Each row of a before or after table is a point. One or more steps were done to the points. Then noise was added and the rows were shuffled. The steps act on how far a point lies along the listed directions, d1 being the first. Name the steps. A step turns or swaps two directions, mirrors them in a line or flattens them onto one, adds a multiple of one to another, or multiplies one. Angles are multiples of 10 degrees, from the lower direction toward the higher: turns from -170 to 170, lines from 10 to 170 but not 90. Use the fewest steps. Two steps may share a direction if one is a turn and the other turns, adds or multiplies; they go together, in the order done. Otherwise the lowest direction goes first.

Directions:
(1): 30, 27
(2): -27, 30
Before, 11 rows:
35, -24
0, 76
-21, -75
-36, 20
6, 2
12, 49
39, 0
-21, -16
34, 17
-17, 40
-26, 57
After:
-20, 1
-9, 0
30, -3
-9, -3
-32, 6
6, 2
34, -6
35, -6
5, -1
-41, 5
-21, 2
Steps: flatten d1 and d2 onto the line at 130 degrees

Directions:
(1): 5, -46, 15
(2): 49, 3, -5
(3): 4, 16, 46
Before:
-10, 50, 22
14, 2, -51
-24, 39, -11
-13, 0, -16
24, -13, 40
42, -21, -52
-22, 22, -37
-17, 6, -16
-39, -5, -3
-28, -1, -20
8, 44, -22
1, 15, -36
-8, 11, -42
After:
30, -31, -34
35, -11, 51
31, 18, -18
-10, -40, -46
17, -6, -18
-46, -40, -54
21, 0, -33
42, -23, 6
11, -9, -24
-27, 24, 43
16, -47, 4
14, -34, -42
8, -36, -30
Steps: turn d1 and d2 by -150 degrees; multiply d3 by 1.3

Directions:
(1): 24, 49, -13, -7
(2): 18, 7, 48, 23
(3): -40, 23, -4, 32
Before, 8 rows:
7, -9, -35, 7
16, 46, -28, 0
29, 5, 26, 14
-29, -1, -51, -32
69, 2, 41, -13
8, -6, 17, 20
60, -41, 10, -44
19, -20, 29, 19
After:
-5, -3, -32, 19
34, -35, -40, -57
35, -15, 12, -1
58, -32, 4, -42
22, -6, 14, 7
-9, 4, -7, 15
-54, 15, -37, 0
36, -14, 17, -4
Steps: multiply d1 by 0; turn d2 and d3 by -40 degrees

Directions:
(1): -4, 26, -22, 47, -23, 29
(2): 0, -55, -21, 32, 1, -17
(3): 30, -16, 52, 16, -20, 16
(4): 50, 14, -22, -7, -25, -31
(5): 27, 15, 3, 25, 56, -2
(6): 25, -19, -25, -25, 7, 50
Before, 12 rows:
-50, 1, 41, 19, 11, 11
-20, -45, 5, -64, -68, -29
-15, -32, 36, 8, 38, -40
36, 10, 17, -22, 43, -44
-42, 30, 0, 8, 46, 24
26, -16, -21, 9, 50, -25
0, -43, -11, -22, -49, -3
13, -12, -17, 11, -5, -23
-10, 4, -24, 8, -12, -45
16, 66, -23, -23, 8, 10
53, -9, -26, 13, 30, 8
12, 32, 24, -23, -6, -41
After, 12 rows:
-11, 4, 0, 22, 1, -28
29, -33, 31, -31, -63, -24
-21, -28, 28, -17, 31, -55
18, 56, -22, 1, 10, 19
23, -30, 0, -3, -48, 5
30, 19, -10, -24, 22, -48
-38, 14, 10, -9, 58, 12
12, -5, -17, 15, -9, -15
21, -1, -34, 6, 37, -26
-59, -14, 51, -8, 27, -3
6, 27, 19, -10, -10, -39
39, 9, -52, 13, 7, 9
Steps: add 0.5 times d6 to d4; turn d1 and d4 by -30 degrees; multiply d2 by 0.7; flatten d3 and d5 onto the line at 130 degrees

Directions:
(1): 15, 27, 4, -15, 22, -21, -60, -25
(2): -10, -40, -29, -6, -13, -37, -28, 39
(3): 20, -40, -24, -34, 3, -3, 17, -49
(4): 47, 16, 13, -33, -47, 1, 2, 20
(5): 28, 5, -28, 58, -29, -8, -6, -22
(6): -13, 17, 19, -1, -7, -66, 32, -14
Before:
0, -6, 0, -24, -2, 35, 34, 29
-9, -2, -15, 35, 16, 48, 36, -16
15, -19, -23, -30, 25, 24, -41, 17
-7, -2, -10, -25, 8, -14, -45, -7
1, -7, -13, 59, -25, 21, -11, 55
-6, 10, -2, -11, -12, -9, 7, -15
-28, 26, 14, 19, 30, -27, -10, 0
-7, 19, 37, -21, -4, 48, 28, -10
-9, 29, 25, -17, 22, -3, -32, 28
-22, -28, -13, 62, 10, -5, 27, 3
18, 15, 18, 30, 12, 10, 38, -45
After (11 x 8):
-35, 13, 16, 16, 18, 3, 31, 11
25, -53, -58, 79, -43, 10, 21, -10
0, 8, 47, -81, 2, 39, 22, -3
17, -26, -34, 73, 6, -6, 25, -63
-7, 13, -1, -7, -14, -10, -2, -8
57, 32, 7, 41, -12, 6, 16, -56
-22, -6, 2, -32, 38, 16, -32, 43
-3, -23, 7, -81, 23, 20, 18, 8
29, 10, -27, 25, 4, 33, 20, -54
-43, 0, 41, -43, 24, 19, 18, 63
-39, 11, 11, -9, 13, -1, -29, 33
Steps: turn d1 and d3 by -80 degrees; turn d2 and d4 by -30 degrees; multiply d5 by 2.5; multiply d6 by 0.7

Directions:
(1): 3, 33, -13, 32, 36, 50, 8, -15, 29
(2): -26, 8, -7, 6, -50, 6, 54, 10, 27
(3): -26, 7, -69, -7, 11, -2, 6, 6, -38
(4): -34, 58, 10, 6, 0, -38, -28, 9, 14
(5): 42, 45, 15, -11, 4, -7, 39, 6, -38
(6): -50, -3, 36, -26, 19, 17, 18, -35, -24
Before, 11 rows:
14, -33, 1, 4, -3, 0, -28, -4, 9
-23, -23, -12, 9, 8, 8, -9, -9, -4
22, -26, 9, 2, 28, 38, 12, -25, 1
1, -2, 9, -10, -3, -11, -12, 3, 4
1, -1, 9, 16, -8, -3, -5, -3, 5
-10, 10, 4, -22, 19, -1, 22, -8, -39
19, -54, 23, -38, -13, -12, 5, -7, -38
18, -16, 37, 6, -1, 16, -5, -22, 21
-11, -7, 11, -6, 4, -2, 25, 3, -22
7, 28, 48, 0, 19, 11, 1, -25, 8
25, -28, -15, 6, 3, 27, 10, -1, -10
After, 11 rows:
-8, -44, -30, 4, -16, -7, -4, 7, -13
83, -122, -3, -29, -21, 22, 23, -2, -33
-7, 4, 15, -11, -8, -20, -17, 6, 9
51, -46, 51, 6, -16, 25, 1, -20, 33
52, -96, -21, -9, 8, 73, 46, -20, -34
27, -11, -15, 12, 4, 6, 22, 17, -10
35, 14, -45, 8, 22, 6, 5, 15, -18
80, -99, -11, 5, 15, 71, 34, -22, 0
35, 50, 44, 31, 14, -5, -30, -3, 45
4, -72, 22, -19, -18, 2, -10, -12, -6
-7, 5, 22, 14, -11, -7, -6, -6, 5
Steps: turn d2 and d5 by 20 degrees; add 1 times d5 to d1; multiply d3 by 1.6; multiply d4 by 3; multiply d6 by -1

Directions:
(1): -8, 16, -26, -12, -25, 39, -14, 45, 7, -54, -18
(2): 57, -6, 45, 5, -7, -19, 6, -9, 3, -54, 3
(3): 29, 4, -43, 26, 56, 16, 42, 7, 0, -12, 9
Before, 8 rows:
3, -7, 25, 2, -9, -11, -12, -21, 11, 11, 4
-10, 6, -3, -1, -25, 13, -17, 15, -5, -7, -6
11, 1, -14, 2, 9, 13, 9, 12, -1, -11, 5
16, 1, 4, 18, 7, -9, 15, -11, 0, 1, 4
-16, 7, 4, -23, -46, 17, -29, 30, 6, -44, -10
20, 7, -8, 14, 18, -6, 8, -16, 2, -6, 13
1, -2, -3, 8, 10, -15, 12, -15, -6, 14, 5
4, -3, 15, -7, -11, 2, 9, 0, 1, -16, -7
After (8 x 11):
-2, -15, 33, 7, 4, -29, -7, -43, 7, 50, 12
-2, 4, -15, 14, 26, -12, 7, -28, -2, 34, 17
0, 6, -28, -3, 0, 28, 2, 29, 1, -20, -2
-21, 1, -4, -13, -17, 15, 2, 11, 1, -5, -12
-33, 31, -37, -42, -84, 77, -51, 98, 17, -120, -37
-4, -3, 1, 20, 17, -19, 16, -26, -5, 45, 10
-1, 14, -10, -6, -40, 33, -23, 42, 1, -54, -16
9, -12, 15, 15, 26, -38, 20, -42, -10, 44, 15
Steps: multiply d1 by 3; mirror d2 and d3 in the line at 100 degrees

Directions:
(1): -2, -31, -3, -5, -67, 7, -4, -58, -12, -22, -3, 9
(2): -11, 0, -2, 28, -13, 28, -54, 3, 65, 2, -3, -22
Before, 9 rows:
2, -2, -14, 0, 1, -12, -6, -2, -4, 5, 11, -14
-14, 14, 13, 8, -7, 1, -20, -3, -3, -14, 11, -14
-15, -3, -7, 16, -29, 15, -26, -29, 4, -9, 3, 17
3, -24, -11, 4, -54, 2, -17, -27, 14, -13, 1, 3
-11, -23, -7, 4, -47, 25, -28, -34, 21, -18, -1, -14
23, -3, -9, 2, -37, 23, -7, -11, 22, -7, -12, -9
5, -15, 6, -2, -28, 14, -20, -31, 9, -20, 3, 4
16, -15, 11, -57, -9, -44, 92, -24, -121, -14, -5, 48
7, -26, 7, -9, -32, -5, 14, -33, -37, -16, 13, 16
After (9 x 12):
-1, 7, 9, 20, 28, 14, -29, 33, 33, 9, 13, -13
-7, 23, -3, 8, 37, -5, 0, 23, -16, 13, 7, 20
-9, 19, 16, -1, 7, -9, -3, 2, -21, -13, 11, -8
28, 17, -5, -8, 21, -1, 24, 31, -3, 6, -7, -5
-20, 3, 3, 49, -19, 50, -99, 21, 122, 6, -10, -36
12, 16, -2, -2, 39, -20, 12, 49, 5, 18, 7, 1
1, 19, 0, -12, 58, -5, 24, 45, -20, 9, 5, -7
-1, -4, -16, 1, -2, -12, -6, -3, -5, 5, 13, -15
11, 17, 12, -7, 43, -4, 6, 24, 0, 0, 7, 4
Steps: turn d1 and d2 by 170 degrees

Directions:
(1): 43, -20, -17, 11, -15, -15, -18, 6, 70, -34, -5, 33, -4, 20
(2): 31, 22, -28, -55, 31, -16, 40, -14, 11, -10, 19, -40, 9, 26
(3): 33, 13, -19, 3, -49, -3, 9, 59, -30, -21, 31, -11, 17, -29
(4): -5, 44, 32, 22, 5, -58, 18, 8, -5, 8, 36, 31, -32, 24
Before, 10 rows:
-34, -20, 0, -11, 25, 33, -16, -32, 12, 0, -34, -2, 10, -2
2, 18, -7, -22, 25, 2, 16, -23, 12, 8, -3, -15, 2, 18
26, -11, -28, -36, 8, -4, 23, 4, -13, -20, 9, -27, 5, -4
1, -16, 14, 21, -4, 8, -30, -7, 9, 9, -20, 17, 0, 0
-14, 8, 21, 29, 20, -36, -24, -16, 9, 13, 11, 32, -29, 33
2, 12, -13, -31, 38, -28, 39, -30, 27, -3, 11, -3, 2, 42
28, -10, -37, -8, -18, 2, 2, 22, 10, -22, 6, -17, 14, 12
23, -4, -21, -6, -22, -2, 11, 37, 2, -22, 9, -10, 18, -6
-1, 26, 10, 9, 7, -19, 26, 5, -29, 7, 22, -14, -2, 7
-2, 10, 1, 2, -10, 11, 8, 18, -26, 4, 7, -1, 7, -6
After (10 x 14):
-36, 26, 23, 26, -22, -14, 19, 32, -62, 16, 26, 8, 3, -22
-13, 94, 68, 42, 10, -119, 37, 19, -1, -1, 75, 76, -62, 49
36, 1, -36, -9, -24, -6, -8, 38, -24, -22, 28, -22, 17, -7
-34, -27, 17, 7, 16, 11, -8, -21, -31, 17, -21, 8, -13, -18
9, -58, -29, 11, -23, 63, -28, 5, 0, -14, -42, -24, 38, -35
-26, -44, -17, -27, 23, 55, -8, -26, 5, 8, -48, -36, 30, -9
1, -33, -15, -3, 0, 40, -15, -6, 17, -5, -34, 0, 19, -3
-16, 43, 31, 33, -14, -22, 5, 16, -28, 15, 19, 23, -16, -2
32, 35, 13, -1, 11, -46, 14, 4, 7, 2, 26, 9, -11, 32
-33, -18, -11, -15, 26, 28, -3, -27, -14, 19, -25, -30, 5, 12
Steps: turn d1 and d2 by 130 degrees; turn d3 and d4 by -130 degrees; multiply d4 by 3

Directions:
(1): 9, -3, -29, -29, -10, -12, -70, -46, 2, 16, -19, -12, -7, 23, 34, 39, 14, 34
(2): -38, 14, -22, 29, 24, 2, -9, 11, -46, 48, 33, -20, -14, -45, 14, -19, 8, 43
(3): -10, 1, 34, -31, -8, 30, -32, -19, -2, 47, 3, 24, 14, 27, -7, -76, 7, -14
(4): 9, 24, 18, 13, 4, -27, -60, 35, -34, -38, -41, -15, -9, -26, 6, -24, 20, -38
(5): -18, -33, -8, 29, -20, -58, 13, -49, -12, 34, -44, -1, 4, -17, -37, -7, -19, -22
(6): 0, 0, 26, -14, 39, 26, 23, -61, -8, -18, 0, -55, -17, -14, -15, 2, 51, -17
Before:
9, 25, 24, -10, 25, 19, -29, 27, 6, -42, 3, -26, -12, -24, 30, -4, 25, -15
-22, 43, 1, 4, -15, 0, -93, 37, -43, 44, 25, -2, -5, -27, 48, -26, -1, 17
39, 3, 26, 35, -16, -13, -2, 74, -5, -37, -7, 19, 17, -16, 0, -40, -28, -43
4, 2, -19, -36, -29, 50, 31, -43, 47, 17, 75, 11, 24, 66, 20, 62, -5, 63
8, 21, 22, -23, 23, 7, -42, 12, 18, -42, -8, -5, 2, 17, 2, 0, 29, -27
33, 7, -9, -26, -14, 25, -70, 36, 15, 7, -8, 9, 5, 12, 28, -13, 18, 7
2, 26, 36, -48, -2, 9, -86, -4, -9, 18, 2, 15, 9, 39, 23, -59, 35, -21
-18, -28, -7, 51, -13, -56, 46, -40, -19, 40, -24, -16, 9, -21, -53, 5, -21, -16
14, 10, -6, -17, -12, -31, -67, 19, -13, -13, -46, 18, 7, -6, 4, -6, 5, -6
After, 9 rows:
39, -7, -2, 12, -9, 0, 20, 52, 31, -41, -17, -3, 4, -13, -9, 22, 0, -30
20, 5, 32, -27, 4, 15, -26, -3, 28, -37, -20, -13, -3, 0, 17, -7, 15, -31
9, 2, 16, -6, 14, -21, -11, -10, 25, -38, -24, -8, 7, 8, -22, 14, 11, -45
4, 8, 2, 13, 4, -29, 7, 37, -17, -28, -22, 12, 3, -37, -20, -8, -7, -20
-38, -2, -19, 30, 4, -11, -20, -21, -50, 86, 21, -18, -5, -23, -5, -23, 4, 42
9, 44, 13, 15, -3, 16, -3, 90, -5, -52, 42, -7, -9, -29, 37, 32, -7, -7
5, -4, 17, -3, -31, 24, 87, -21, 43, -21, 47, 12, 33, 42, -32, 31, -12, -5
21, 14, -13, 18, 11, -47, 19, 23, 8, -77, -11, -23, -12, -12, 9, 78, 16, -21
36, -15, -7, 10, -45, -35, -68, 16, -1, 10, -29, 22, 14, 10, 29, -11, -29, -5
Steps: turn d1 and d6 by 20 degrees; turn d1 and d3 by -160 degrees; turn d2 and d5 by -60 degrees; multiply d4 by 0.7

Directions:
(1): 10, 7, 22, 32, -46, 32, 1, -1, 12, -34, 24, 40, 18, -35, 34, -29, 39, -40, 32, 5
(2): 4, -13, 11, -11, 33, -2, -42, 25, 35, 35, -37, 12, 28, 5, 27, 28, 4, -26, 53, -48
(3): -14, 16, -18, 31, 0, 9, 41, -32, 3, 31, -62, 7, 13, -54, 36, 27, 13, 22, -27, 1
Before (8 x 20):
1, -18, 9, -29, 3, -11, -7, 13, 0, -13, 16, -9, -21, 26, -26, -11, -13, 10, 7, -9
7, 13, -16, 44, -18, 8, 51, -12, -9, -13, -12, 6, 9, -47, 11, 6, 8, 19, -27, 4
13, -12, 30, 18, -33, 40, -10, 15, 23, -11, -2, 46, 34, -42, 50, 2, 35, -59, 47, -6
-7, -2, -9, -18, 10, -20, 0, -3, -16, -5, 3, -20, -12, 15, -33, 6, -16, 15, -22, -7
-8, 13, 13, 37, -18, 15, 21, -12, 3, 6, -19, 13, 24, -45, 43, -15, 21, 3, -2, -3
-3, 4, 14, -15, -8, 6, -10, 15, -7, -20, 41, -4, -9, 23, -28, -24, -12, 3, 1, 7
-22, 15, -36, 11, 4, 0, 28, -27, -28, 29, -28, -28, -22, -6, -17, 16, -32, 27, -47, 12
-18, 7, -1, 8, -29, 12, 40, -17, -20, -16, 10, -12, -7, -19, -15, -8, -13, 29, -51, 27
After:
-26, 14, -37, 25, 29, 7, 20, -28, 5, 78, -102, -8, 11, -44, 30, 58, -16, 16, -16, -29
14, -30, 24, -46, 5, -12, -44, 38, 9, -26, 48, -6, -19, 56, -38, -24, -18, -12, 40, -20
4, -12, 24, -47, 8, -4, -45, 45, -4, -30, 74, -16, -18, 73, -56, -32, -30, -5, 23, -2
-10, 21, -41, 52, 11, 0, 83, -37, -8, 35, -80, -9, 11, -75, 27, 47, -1, 54, -62, -1
-2, -12, 6, -24, 20, -18, -31, 18, 3, 4, 0, -6, 2, 23, -20, 12, -11, -10, 16, -34
-28, 0, -16, -10, 21, -7, 28, -11, -8, 39, -50, -27, 2, -12, -8, 37, -30, 48, -46, -5
-25, 29, -14, 56, -15, 10, 73, -47, -14, 26, -59, -3, 14, -78, 48, 6, 17, 49, -55, 17
3, 6, 5, 28, -61, 33, 53, -24, -25, -42, 31, 18, -9, -46, 11, -23, 22, -9, -37, 56
Steps: turn d1 and d2 by -80 degrees; multiply d3 by 2.5
